Each row is a point. The last column is the point's height on a tilted bowl or saddle (a function of degree 2), plus a little noise. Along how many of its main directions does it bend up, bend down or stay straight?

Points (18 x 4):
5, 28, 37, -31
40, 39, -20, 50
17, 19, -2, 9
-10, 11, -1, 15
4, 6, 3, 2
-41, -19, 13, 16
2, 12, -4, 12
-23, -23, -12, -7
34, -18, -57, 45
9, -5, 22, -18
-3, 27, -49, 47
-13, 23, -1, 28
-18, 24, -30, 40
-6, -51, 2, 10
13, 60, -5, 60
-26, 0, 36, 7
-4, 30, -8, 34
-6, 29, 5, 24
Directions: 2 up, 1 down, 0 straight

Points:
3, 11, 7, 13, -1
-60, -22, 5, -20, 57
-2, -9, -23, 9, -11
-14, 11, 10, 22, 5
-2, -21, 17, -19, 18
22, -24, 8, 13, -8
1, 18, -3, -19, 5
-31, -36, -7, -2, 20
-11, 23, 28, 45, 27
-7, -5, -37, 30, -3
15, 9, -10, -34, 7
36, 10, -55, -26, 21
40, 7, -26, -42, 13
22, 8, -15, -24, 0
23, 4, 18, 34, 5
-6, 3, -20, -18, -3
-1, 20, -18, 22, -3
-20, -31, 45, 25, 60
30, -11, 40, 12, 10
0, -12, -17, 14, -10
-40, -26, -25, -3, 9
15, 5, -28, 21, -5
-13, 1, -12, 10, -7
-19, -14, 17, 6, 17
Directions: 3 up, 0 down, 1 straight

Points (42 x 7):
15, -4, -14, -14, 25, -8, 10
37, -17, 5, -3, 11, 0, 18
23, -15, 9, -24, 15, -13, 24
2, -10, 1, 9, 12, -10, 6
4, 22, -8, 23, 6, 7, 5
36, -16, -1, 14, -14, -15, 30
-2, -8, 6, 4, 22, -9, 9
-18, 23, -15, 9, -28, -18, 34
8, 18, -11, -4, -4, 8, 1
-22, -56, 11, -10, 19, -9, 60
18, -9, -30, 0, -14, -33, 33
-16, -24, -17, 24, 10, -21, 28
-25, 14, 19, -4, 11, 3, 14
6, -31, 18, -6, 15, 2, 23
-1, -15, -54, -1, -5, 0, 23
7, -7, 2, -27, -15, 0, 22
-4, -48, -60, -2, -5, -25, 59
8, 14, 6, 26, 17, 45, 25
25, -12, 7, 24, -33, -3, 42
0, 21, -6, 3, 6, 4, 0
20, -5, -18, -30, 18, -9, 19
-7, -4, 6, 10, 8, -7, 6
1, 7, 7, -10, -7, 0, 5
16, 16, 8, -40, -10, 35, 37
18, 19, 14, 14, -2, 2, 5
7, 8, -29, 7, -24, -24, 30
7, 12, -4, 29, -15, 25, 18
-10, 3, -11, 0, -9, -6, 7
5, -7, -6, -6, -2, 11, 4
-10, 15, 21, -6, -23, -39, 51
-2, 22, 12, -20, -30, 29, 27
-6, 12, -12, -2, -27, 17, 15
-24, 11, -7, -7, -22, 18, 16
18, -23, 5, 11, -10, 11, 20
9, -40, 8, -12, -20, 14, 41
21, 8, -41, -25, 3, -21, 27
2, -40, -2, -25, -9, 2, 41
-15, 16, -18, -11, 16, -22, 18
23, 15, 17, 0, 9, 10, 3
-52, -1, -21, 1, 12, 8, 33
4, -15, 46, -27, 16, -7, 43
8, 6, 29, -1, 19, 21, 9
Directions: 6 up, 0 down, 0 straight

Points:
-14, 0, -9, -3, -23, 18, 16, 25, -3
5, -33, -3, 12, 17, 31, 21, -29, 12
-41, -8, -24, 0, 44, -17, 10, -10, -2
14, 7, 8, -5, 27, 29, 16, 46, -35
8, -27, 18, 13, -3, 15, -31, 53, -17
37, -1, -20, -3, 25, -41, 13, 1, -7
13, 0, -13, -19, 13, -19, 27, 13, -8
-40, -15, 4, -16, -50, -8, 3, 3, 3
29, 25, 9, -18, -23, 18, 31, 11, -10
2, -23, -20, 21, -18, -41, -10, -1, 12
39, 50, -5, -15, 16, 28, 12, 18, -42
2, -57, -5, -34, 1, 41, -5, -26, 21
-50, 5, -29, -34, -8, -40, -28, -14, -5
24, -10, 4, -28, -24, 14, 23, -24, 4
-21, 18, -25, -1, 4, 17, 51, -21, 1
14, -43, -8, -1, 0, -24, 53, -50, -9
17, -1, -21, 0, 0, -12, 12, -12, 1
-55, -7, -14, -27, 8, -33, 10, -11, -4
-24, -10, 27, 0, 35, -52, -17, 29, -31
-35, -23, -3, -29, 31, -24, -23, 22, -6
32, 12, -28, 12, 15, 8, 11, -9, -11
15, 37, 25, -16, -34, -11, -36, -30, 23
7, 32, 15, 41, 5, -8, 23, -32, -20
4, 10, 14, -20, -36, -2, 7, 13, 7
2, -10, 13, 24, 13, 24, -5, -7, -8
55, 6, -7, -14, 29, -26, -31, -52, -21
3, 14, 14, 33, 0, 3, 10, -11, -6
-13, -23, 17, -2, -14, -52, -49, 26, 10
-9, 1, 28, -20, -16, 1, 2, -29, 8
-15, 14, 39, 18, 0, -2, -18, 36, -22
10, -34, -19, -52, -9, -4, -17, -12, 15
-1, -1, -23, -27, 13, -2, -29, 25, -5
-14, 51, -13, 9, 41, 31, 59, -21, -17
39, -6, 25, 36, 5, -48, -34, 5, 14
14, -13, -19, 36, 0, 26, -16, -12, -8
-8, 15, -17, -16, 55, 19, 2, 41, -34
55, -25, 28, -10, -37, 6, -10, -14, 12
14, -42, 43, -17, -46, -26, -29, 17, 17
-12, 13, 39, 26, -14, 12, 2, -27, 3
32, 7, 56, 15, 25, 28, 2, 52, -59
-38, 0, -14, 3, 3, 14, 8, -1, -2
-60, 20, 4, -10, -50, -25, 7, 1, 0
26, 21, -16, 2, -30, 40, 12, 18, -10
-7, -9, 0, 17, -14, -22, 29, 2, -2
-5, 23, 18, 12, 9, -20, -46, -27, -17
-5, 36, 30, 36, 48, -4, -6, 14, -60
-8, 39, -22, 2, -9, 53, -7, -18, -11
-12, -27, 6, -21, -11, -32, 8, 45, -9
17, -15, -4, 9, 19, -25, -5, 7, 4
28, -1, 50, -14, 12, -24, -15, -18, -18
30, -2, -13, 6, 8, -10, 10, -9, -1
4, -5, -9, 12, 24, 11, -5, -38, -7
-37, 51, -40, -25, -32, 0, 8, 18, -16
25, -13, -23, -45, 4, -8, 19, -16, 4
-7, -2, -48, 28, 5, -38, 18, 30, -16
10, 22, 9, 0, 7, 12, -11, -12, -8
18, -31, -9, 2, -1, 9, 10, 39, 2
32, 17, -5, 4, 13, 36, 7, -2, -16
34, -23, -51, -12, 8, 6, 24, -12, 9
20, -39, -3, 57, -24, -14, 0, -30, 4
-2, 32, 22, 2, 25, 21, -17, 1, -29
1, 13, 13, -25, 11, 21, 10, 10, -9
17, 22, 6, 4, 20, 4, -29, -41, -21
33, 6, 8, 28, 11, 9, -52, -12, -18
Directions: 2 up, 5 down, 1 straight
